Each point is reached from the start by the listed moves, each made once or not at all, plus a little noise. Say if it took an odd or an even number of moves. Then give how often each move was made.

Moves:
(1): [ 24 -13  17 -38 -11]
(2): [ -4  58   3 -23  10]
(3): [-14 -54   5  -8  54]
Start: [ 28   3  11  12 -24]
Points:
[ 10   7  20 -20  41] => even (0, 1, 1)
[ 38 -63  34 -34  18] => even (1, 0, 1)
[ 14 -52  18   7  28] => odd (0, 0, 1)

Moves:
(1): [32 -9  5  6 11  5  5  7 13 -8 -7 -5 -4]
(2): [ -1  52  -5  -4   0 -23  -2 -28 -10   3 -24   8  -6]
(3): [ -8   8  35   7  17   6  11   6  -8  34 -12   5  -4]
(4): [  9  22 -22  25   4  10 -12  -6   8  16  13  -9  -6]
(5): [ -5  10 -19 -22  49   0  -9  26 -26  -7   3  33  -3]
(6): [ 12  23  -2 -20  -6   9  -1  19  -3   3  17  -3   7]
(7): [-19  -1 -16  -4   0 -13  38  13   4   6 -20  -9 -23]
(8): [  0   8  12   4  -3 -13   1  37  11  14  -6  27  35]
(9): [-13   7   9  -4  30  13 -10 -20  38 -24  -7  14   1]
(10): [  8  -3   8  -9   2   4 -11 -13  11  32  -9  17  -7]
(11): [ 9  0  6 15 -9 -6 16  1  4 10 31 13  2]
(12): [ 12  12  -8   5 -28  45  -9 -11  -5 -18 -12  29   4]
Start: [ -3  -9   6 -13 -18  13 -10  24  20   0   7  18   2]
Points:
[-11  37  14   9  72  33 -16  29  32  31  36  74  -8] => odd (0, 0, 1, 1, 1, 0, 0, 0, 1, 0, 1, 0)
[ 11  63  -1   3 -15 -12 -37  13  36  64 -23  62  12] => even (0, 1, 0, 1, 0, 0, 0, 1, 0, 1, 0, 0)
[ 17  65  -2   0 -19  81 -45  43  73 -10  11  74  44] => odd (0, 0, 0, 1, 0, 1, 0, 1, 1, 0, 0, 1)
[ 42  95  50   5  29  18 -14  23  86  76   4  82  22] => odd (1, 1, 1, 1, 0, 1, 0, 1, 1, 1, 1, 0)

Moves:
(1): [ 7 -1  1  4  0 17 -8 12  0  8 14 -7  1  5  1  0 -5 -2  3  9 -8 -6 -4 -9
 -9]
(2): [ -9  27   4 -10   5   7  18   5  -9   3  -7   8   6  -3   1  -9   0  -5
  13 -12  -1   4  -1  -3   2]
(3): [ -3  -7  12   1   0  -6 -11  -6   6  -8   1  -1  -6  -4   0  -4  12  -1
  -5  -9   6   3  -6  -9   3]
(4): [ -8   4   4  12   6 -14   0  -3 -10  10  -8 -15 -13   1   6  -4  -6  -8
   2   4  -2  -4  -6  -5   3]
(5): [  0 -11 -10 -10  13  -2  -2  16  -7   4  -4  -6  -6 -12 -17 -11  -9  15
  15  -4   6   5   4 -23 -16]
(6): [-16 -13 -10  14  11  20   7   2   0  -9  -3  17  -5  -2  12 -17  -3   8
   3   2   9  -1   0  -1   9]
(7): [  8 -18  12  -2   2   1  21   6   0  -5   0  -4  -6  10   3  -2   1 -12
   6   5  -4  -5  -3  -2   5]
(8): [ -7  -1   3  -6  -1  -7 -17  22   6  -6   3  -1  25   4   0  17  -2   1
  17   4  13   3 -11  10   5]
(9): [ -4  14   0  16   0  -7   6 -12  14 -21  -9  -2  -9  11  -7   9  15  -6
   3   7  -9  -7  -8  -3   5]
(10): [ -5  -7   9  -3  11   9   2  -5  10  15  -6 -10  11  -1   0 -12   1  11
   7  -7 -17  -3  -3   4  -3]
(11): [  6   3   1   1   1  -5   3   8   5 -10  14  -5   0  -6  -2  -6  -8 -13
   5   5 -11  -2   1   4   5]
(12): [  2  -8   7  -5   2  -4   2  -1  -9   0  -8  16   2   0   0   2   7   9
 -14   4 -12   0  -4  -1   0]
(13): [ 12  10 -15   0   4   2   8 -16  -6  -8  15   7   7  29  -6  -2  -5   1
 -22  -3  -4   3  -1 -19  -2]
(14): [ -9  -6   1 -13   6   0   4  10   0   6   9  11 -11   5   3  -3  -2   7
  -4  -1  -8  -3   3   6  10]
(15): [ -1 -15  -6  -4  -4   0   2   3   4  14   1  14   5 -18  32   5  17   7
  10  -2  -9  -7  -7  -5  13]
(16): [ -2   0  -1   2   3  17   2  -1   0  -1   3 -26   0  -9  -2  13   7  -2
 -16   3   3  17  13  -7   1]
(17): [  6  -2  -5   5   9  -5  -2  -7   2   8  10   4   1   3 -15   7  12  -1
   3   3   7  16 -12   0  -2]
(18): [  9   6   6  -2  11   8   2   6 -13  -8  12  -2  -1   3   3  -4   6  11
  12   2   4 -10  -3  -1  14]
(19): [ -3  -1   0  -2  -3   6   0  -9   1   1   2   3   3   6  -2   8 -18  -2
  12   3   0   6  -2  -4  11]
(20): [  6  -3   6 -10   7   5  -4  -7   0   1   4  -6   7  -1  13  -7   0  -7
  13  18   2   4   2   3  -5]
(21): [  3  -4  12  -8   0  -4   4   0  17  -5   2  14  -4  -4  13   3  -5   7
  -6   3  14  -2 -21  -6   4]
(22): [ 16   7   3   9 -12  -5  -7   3  -2   2  -1 -13   0   7  -6  -6   1  -1
   0   2  -3  20  10  -6   2]
(23): [  8   9  12   5  25  -3   3  12  -3   1   0  13   1  -1  -3  16 -14  -9
  28   6   7   6  20   6   0]
(24): [  5   0  -5  -2   9   5 -11  -6  -6 -10  -2  -1  -2  11   6   4  -9  -2
  -3  -9  -5  13  -2  11  -4]
Start: [  0   2  -3   1  19 -17   3   8 -10  15 -14  -5  -5   5   2 -16  19  -2
  14 -31  19   1  26   7   9]
Points:
[ 11  11  24 -25  71 -10  29  52 -12  14  29  31   7  47  55  10 -38 -29
  77 -18   3   6  -5  -8  51] => odd (1, 1, 0, 1, 0, 0, 1, 1, 0, 0, 1, 0, 1, 1, 1, 0, 0, 0, 1, 0, 1, 0, 1, 1)
[ 41   4  26   5  95 -10   2  37 -13  30  46 -42 -25  23 -23 -28   3  14
  36 -15  12  42  23 -59  20] => even (1, 0, 1, 1, 1, 0, 0, 0, 0, 1, 1, 0, 1, 1, 0, 1, 1, 1, 0, 0, 1, 1, 1, 0)
[ 32  43  30   2  66  -6  24 -10  -4  -4  10   1  18  31  24 -27  24 -12
  92 -23 -18  18  28 -29  53] => even (0, 1, 1, 0, 0, 0, 0, 0, 1, 1, 1, 0, 1, 0, 1, 0, 0, 1, 1, 1, 0, 1, 1, 0)
[-23 -13  19  17  90  13  47   9  -9  -2   1 -17 -38   6  42 -40  64  -6
  51 -37 -15  12 -10  -5  70] => even (0, 1, 1, 1, 0, 1, 1, 0, 1, 1, 1, 0, 0, 1, 1, 1, 1, 1, 0, 0, 0, 0, 0, 1)
[  7  38  47  33  88  -7  14  52  -4   0  -1  12   8  23   6 -19  16   1
  94   2   9  15 -14  -6  43] => even (1, 1, 0, 1, 0, 1, 0, 1, 1, 1, 1, 1, 0, 0, 0, 0, 1, 1, 0, 0, 1, 1, 1, 0)
[ 17  -7  -4  -6  67 -38  -3  48 -10  40  17  -3   1  11  10  22  10  18
  40 -15  44  55  19 -41  23] => odd (0, 0, 0, 1, 1, 0, 0, 1, 0, 0, 0, 0, 1, 1, 1, 1, 1, 0, 0, 0, 1, 1, 1, 0)
[  7  36   3 -12  39   8  26  22   0   2  21 -21  30  34  17  -7  29   9
  51 -31 -23  20  19 -20  70] => even (0, 1, 0, 0, 0, 0, 0, 1, 1, 1, 1, 0, 1, 1, 1, 1, 0, 1, 1, 0, 0, 1, 0, 0)
[  0 -25  36 -10  71  -2  26  18  28 -45  29  12   3  51  35 -43  29   7
  43  -5  14 -19 -24  -8  60] => even (0, 0, 1, 0, 0, 1, 1, 1, 1, 1, 1, 0, 1, 1, 0, 0, 0, 1, 0, 1, 1, 0, 0, 0)
[-22 -16   6 -25  84  52  15  28 -12   5  10  10  24  19  32 -33  40  44
  64 -16  -3   8  -2 -53  44] => even (1, 1, 1, 0, 1, 1, 0, 1, 1, 1, 0, 1, 1, 1, 1, 1, 0, 1, 1, 1, 0, 0, 0, 0)
[  7  15   5  30  51  10  -6 -29   2 -11   7 -61 -10  52  -5 -10   4 -25
   1 -28 -30  19   8 -29  17] => even (1, 0, 1, 1, 0, 0, 0, 0, 1, 1, 1, 0, 1, 0, 0, 1, 0, 0, 1, 0, 0, 0, 0, 1)
[ 25  18  12 -25  59   9  53   8 -43 -12  -1 -20 -12  52 -15 -30  22   6
  35 -10  -8  35  37 -55  34] => even (0, 1, 0, 0, 1, 0, 1, 0, 1, 0, 0, 1, 1, 1, 0, 1, 0, 1, 1, 1, 0, 1, 0, 0)

Moves:
(1): [ -6  -5  -2   3   3   2  -5  13 -14  -2  -6   7   0   7  18 -11   0  -7
  21   3  -6   3  -1  -3  -7]
(2): [ 12  -2 -13  -2  12 -14  12   8  -9  -2   8   0  -5  11   5  -1  -7  -3
   3  -6  -2  -9  12   0  -3]
(3): [  3  -7   6  12  -4  -3  -5  -4   5   1  -1 -12   2   6   0   1   1  13
   8   2  -3 -12   3 -15  13]
(4): [  2   5   0  -2  -6   3  14  -7   0  14   1   2   4  -7 -10  -2   4  -9
  12   0   8  -2   0  -5 -14]
(5): [  2   0  -1 -11  -4 -12   9  -2   1  -1  -7   5  -2   1  -4  -1   3   1
   2   6  -4  -1   7   3 -17]
(6): [ 2 -9 -3  0 -1  3 -4  4 -5 10 -9 -4 -9  2  7  1 -1  1  0 -2 10 12  2 -7
  6]
(7): [-11 -13  -2   9 -11   0   0  -6   0 -11   6  10  -8   0   7   4  10  -8
   2  -5   4  20  -7  -3  11]
(8): [  7  -2   7  -2   1  -2   0   3  -1   5   0  15   8  -4   1   0   0 -10
 -12   4   8   6   1   6  -4]
(9): [ 3  6  6 -4 -1  4  6  1  1  6 -6 -1 -4  1  1 11  5 -2 -5  9  3  3  4 -7
  1]
(10): [ 6  5  6  2 -7 -7 -8  2  0  0  5 -9  4  2  3  1  2  2 -2 -2  2 -2  0 -8
  1]
(11): [ -3   1   7  -1  -3   0 -10  -5  -2   0   9   4  -3   5  -4   2  -7   5
   2   5  -3   2   6  -1   8]
(12): [-5 -3  1  4  3 -1  1  0 -3  6 -4 -6 -3 -3  7  1  7 -3 -8 -4 -1  8  8  1
  1]
(13): [ -9   1 -14   0   8  -8  -4  -5  -2  -4  -3 -15  -6 -11   0  12   4   6
  -3   7  12  -1   2  -4   8]
(14): [  4   4  11  15   4  -5   6 -12  -7  -5  -3   8   1   5  -6  -4   5   6
  -3   1  -5  15  -8  10  -7]
(15): [  5  -9   0   7  -2   2  -4  -3   3   6  -4 -11  -3   5   0 -13  -7  -7
  -5  -3 -18  -8  -8  -2  -3]
(16): [  5  18  14   2   7 -13   9 -10   5   0  -6   3  -3 -13  -4  -4  -3  -3
  -6  -8  -1  -6  -3   3  -6]
(17): [  2  -1   2   2   5   0  -5  -2  -4   1   2  -1  -1  11  -8   1  -8  15
  -1  -9 -16  -4  -6 -19  -1]
(18): [  2   5   2  -8   2  -8   4  -1   1  -2   7   4   6   6   1 -10   3   8
  -8   1  -5   8   1  -1   1]
(19): [  0  -1   7   7  -2 -18   7  -1   5  11  12   3   5  -4  -5   7   0   1
   4   2  -7  -8 -13   6  -6]
(20): [ -1  11 -10   6   2  -4   2  12  -4   4 -16  -7  -8   3  -5   4 -10   3
  -2   4   2  11  13 -17   2]
(21): [  4  -6   3  -5  -7  12  -5  -3 -10  -5   2  -2   7 -21  -1  -6  10  -3
  17   7 -13  -7   2  -3  -5]
(22): [ -8  -3   1 -17  -1   2  -1  -5  -5   0   2   0  11  -3  -7  15   0 -11
 -12   3   9  -6   3  11  17]
(23): [  3  -8 -17  -7  -3   6   3  -9   8  -6   0  11   4   9   3   9  -6  -9
   6   3  -8  11  -1   0 -12]
(24): [ -7  -8   9  15  -5  12   5   2   3  -3  -7 -16   1 -10   0   3 -12   0
   7  -3  -1  -1  -5 -14  -5]
Start: [  4 -10  -3  -4  -3   4  -5  -4  -8  -2   6  -7  -2   4  -6   6  -9  -4
  11   5   0   4  -1  -9 -13]
Points:
[ 17 -55 -21  12 -15 -43   4 -23 -32   6 -10 -21  -4   0   0  36   0 -24
   6  20 -14  32  15 -31 -10] => even (0, 1, 1, 0, 1, 1, 1, 1, 0, 1, 0, 1, 1, 1, 1, 0, 0, 0, 1, 1, 1, 1, 1, 0)
[ 22  11  35 -26  -6 -23   3 -36 -24 -13   7   0  22  -8 -34  -2   3  10
  -2   6 -32   0  -4 -11 -30] => even (0, 0, 0, 0, 1, 0, 0, 0, 0, 1, 0, 0, 0, 1, 0, 1, 1, 1, 0, 0, 1, 1, 0, 0)
[ 18 -14 -11 -12   2 -52  13  14 -40  41 -13 -24  -1  17 -10  46 -15  -5
  23  24  19  -5  25 -69 -17] => even (1, 1, 1, 1, 1, 1, 0, 1, 1, 1, 0, 0, 1, 0, 0, 0, 1, 0, 1, 1, 0, 1, 0, 0)
[ 33 -37  -8  28 -19  -9   4   5  -7  10   4 -34  13   1  -4  11 -41 -16
  38  15 -39 -15   0 -59 -38] => even (0, 1, 1, 0, 0, 0, 0, 1, 0, 1, 0, 0, 0, 0, 1, 0, 0, 0, 1, 1, 1, 0, 1, 1)
[ 15 -16   0  12   5 -16  19 -29 -19  -4   0  18 -33  20  11  26  -8 -20
   4  -3   0  59  13 -12 -13] => odd (0, 1, 0, 0, 0, 1, 1, 0, 1, 0, 1, 1, 0, 1, 0, 1, 0, 0, 0, 0, 0, 0, 1, 0)
[-10 -47 -49 -12  -2 -37  18   4 -33  14 -24 -16 -30  21  22  44 -13 -43
  14  23  -6  38  19 -32 -16] => odd (1, 1, 0, 0, 1, 1, 1, 0, 1, 0, 0, 1, 1, 0, 1, 0, 0, 0, 1, 1, 0, 1, 1, 0)
[ 21 -23  25  43 -13  -4  13   3 -37  19 -21 -34 -10  -9   9  -5 -19 -25
  41  -4 -34   1  12 -95 -33] => odd (1, 1, 1, 1, 0, 0, 1, 1, 1, 1, 0, 1, 0, 0, 1, 1, 1, 0, 0, 1, 1, 0, 0, 1)
[  1   8  -1 -14 -11 -51  33 -43 -15  19 -11  -2  -9   8 -31  50  -1  -3
  -6   9   6  53  -6 -45 -27] => odd (0, 0, 0, 1, 1, 1, 1, 0, 1, 1, 0, 0, 1, 1, 0, 1, 1, 1, 1, 1, 0, 1, 1, 0)
[  2 -33 -35 -12  -6  -6  14 -19 -31  10  -3 -14   1  -3 -10  55   1 -23
  16  20   3  20  31 -65   2] => odd (0, 1, 1, 1, 0, 0, 1, 1, 1, 0, 0, 1, 1, 0, 0, 0, 1, 0, 0, 1, 1, 1, 1, 0)

Moves:
(1): [ -9  -2  -5  -1 -14  -1   3   0   5   4   1  -2  -8  -1   1   8   5   0
  -5   9   1  15   0  -3  -9  -3   0]
(2): [ -8   4   2  -4   1  -7 -11  -9  -3   9   1   6  -1   5  -3 -15   9   4
  15   2   2  -5  -2   3  -1   0  -1]
(3): [ -8   6   9   7  15  -4  -1  11   4  -2  -5 -13  10  10   8  -5   9   9
   3 -14  12   4  -2 -13  -7 -15   0]
(4): [ -7  -1  -2  -9 -13  -9  -2  -2   3 -10   1  -2   1  -7  -7  12   7   6
   0   3  -1 -11   1   0  10   9   1]
(5): [ -2  -2 -12  -4   1  -8  -3   5  -3  -7   3   9   5   0  -5  -8   2 -11
   1   6   4   0  -2   0  -2  19   6]
(6): [  9  -5  10  -6   6  -9   1  10   7  27  13   4   3  13   3  -1 -11 -20
  -8   7 -15 -22 -15   0   0 -10  -3]
(7): [-3  2 -6 -9 10  5 -6 -3 -6 -2 -5  4  1  4  0  2  8 11  2 -1 -3  6 -6  3
  0  0 -8]
(8): [ -5  -4  12   5  17 -13   9 -10   0 -10  -4  -3  -3   6  -4   3   4   2
  12   0  -4   7  -5  -1   0   2  -4]
(9): [ 12  -7  -4  -5  -4   0   3   9   6   4  -6  11   2   3  -5   2   1   2
 -13  12   4 -12   7   2  -4   5   5]
(10): [ 2 -4 -4 15  8 -9 -3 -2  5 -3  2 -7  3  4 -6 -1  4  0 12 17 -1 -2 -7 -1
 -3 17 -9]
(11): [  0   9   0   6 -12   2  -1   0  -8  -1   4   1  -9   2  -4   8  -5   5
  -1   3  -4   7   0   0   4  -1  -2]
(12): [ 11   6  -1   5 -20   3  -8 -10  -5  -3  10  12  -4   5  14 -15   2  10
  19   4   7 -10  10  -8   3  23   6]
(13): [  6   1   1  -2  -3  -2  -1   1  13   4  -6  -3  -4  -1  -1  -5 -10 -10
  30   2   5   1  21  13 -18  -1   6]
(14): [ -8   0   2   1  -5  -2  -7 -13   5  -4   9  -8   8  11  18  -6  -2   6
   5  10  -4   3  -3  10  10   4   9]
(15): [-10   2   1 -10   4   8   5  -3  -9  -6  16 -18   0  13   1 -14   1 -15
   4 -11   5  14 -11   3  -3  11   2]
(16): [  8  -8   7   4   7   2 -14   0   8  -1   5 -12   1  -1  -5   1  -1  -5
   3  -6   3  -5   1  -4   2  17   4]
(17): [ -5 -12   4   5  -3  -3   0   0  -5  -9  -8   2   3   4  -3  -3   0  -3
   4  -4   0 -11   6   3  -6   4   2]
(18): [ 12 -13   3  -9 -19  -3   2  -2  -6   5   0   1  15   8  -2   1   8   1
  -9 -11   9  -3  10   1  13  -8  -8]
(19): [ -1   1   5  -5   1   0   3   3   8  -1   2   0  -2  -2   5   4  -9   7
 -15   8   7   4   9  -7   4   5   1]
(20): [  3  11  -9   0  -4   0  -6 -11   1   9  -1  -2  -1   6   2  -1   2 -10
   1  -3  -3  -9   4  10   9   5  -6]
(21): [ -9  -2 -11   6  -8  -7  -1   2 -12   4  -4   3  -2 -10  -1   6   5  -1
   1  13  -1   5   5   5   3   4  -1]
(22): [  0  -5  -4  -9   6   6  -4   0  -2  -1   2  20  -7   2   1  -4   3 -13
   3   7   0 -10  -2   7  -9  -7  -3]
(23): [ 11  11  15  13   2  -1  -6 -11   3  -2 -13   0 -14   7   8  -8   2   5
  -6   7   3   4   2   6 -22   3  -6]
(24): [  7   4  -2  14   3   8  16   0  -6   7  -4  11   6  -9   2   3 -16 -11
   6  -5  -8   8 -16  16  11   2   4]
Start: [  6 -14   4  -7  -3   1  10   6 -12  -7 -16  -8  -2  -3  -4   9  12   6
   2  -6   4  -2  -5   4   3   0  -9]
Points:
[ 13  -9   7  16 -42 -30 -15 -60 -27 -16 -31  26 -12  35  16  -9  27  14
  82  45   7 -18  19  66   8  59 -28] => odd (0, 1, 0, 1, 0, 0, 1, 1, 0, 1, 1, 1, 1, 1, 0, 0, 1, 1, 1, 1, 1, 1, 1, 1)
[ 20 -10  18 -25   5 -20  10  -9 -14  24   8  16  15  56  16 -48   8 -50
  67 -15  26 -23  -7  28   1  25  -9] => odd (0, 1, 1, 0, 1, 1, 0, 1, 0, 0, 0, 1, 1, 0, 1, 0, 0, 1, 1, 1, 0, 1, 0, 1)
[ 42 -45  14   2 -44 -27 -14 -10   8  -4  -7  15  16  39  14   0  12   4
  -3  49   9 -37 -10  21   9  87  -3] => odd (1, 0, 0, 1, 1, 1, 1, 0, 1, 1, 0, 1, 0, 1, 0, 1, 1, 1, 1, 0, 0, 0, 1, 1)
[ 17 -17  22  20 -33 -47 -43 -45 -10 -19 -37 -20   4  54   5 -13  58  40
  81  27  27 -34  38  33  -6  66 -22] => odd (0, 1, 1, 1, 0, 0, 1, 1, 1, 1, 1, 1, 1, 1, 0, 1, 1, 1, 0, 1, 1, 0, 1, 0)
[ -2 -54  -6 -14 -22 -32 -14 -12 -29 -24  -4  -4   8  38 -17 -20  53   8
  33  32  36   1  10   2  -1  95 -13] => even (1, 1, 0, 0, 1, 0, 1, 1, 1, 1, 0, 1, 0, 0, 1, 1, 1, 1, 1, 0, 1, 0, 0, 0)
[ 36 -21  20  -2 -22   0 -36 -40 -25   1  17 -11  -1  77  25 -31  26 -23
  32  13  -1 -39 -15  35   0  57 -31] => odd (0, 0, 0, 0, 0, 1, 1, 0, 0, 1, 1, 1, 0, 1, 1, 1, 1, 1, 0, 1, 0, 1, 1, 0)
[ 15  -4   3  35 -43 -37 -13 -35 -11  -2 -40  10 -37  27  -7 -11  33  10
  69  53  10 -14  37  33 -43  55 -18] => even (1, 1, 0, 0, 0, 0, 0, 1, 1, 1, 1, 1, 1, 0, 0, 0, 1, 0, 0, 1, 1, 0, 1, 0)
[-22  -9  -7 -35 -11 -29  -6 -18 -27 -29  -2  -3 -11  11  -5 -22  32  10
  73  20  24   8  14  17  -3  70  -3] => even (0, 1, 0, 1, 1, 0, 1, 1, 0, 0, 0, 1, 1, 0, 1, 0, 0, 0, 1, 0, 1, 0, 0, 0)
[ 21 -35  20 -27 -30 -11 -17 -38 -33   6  18  21  13  64   4 -16  25 -26
  46   1  -7 -55 -26  50  40  54 -11] => even (0, 1, 0, 1, 0, 1, 1, 1, 1, 0, 1, 1, 0, 1, 1, 1, 1, 1, 0, 1, 0, 1, 0, 1)
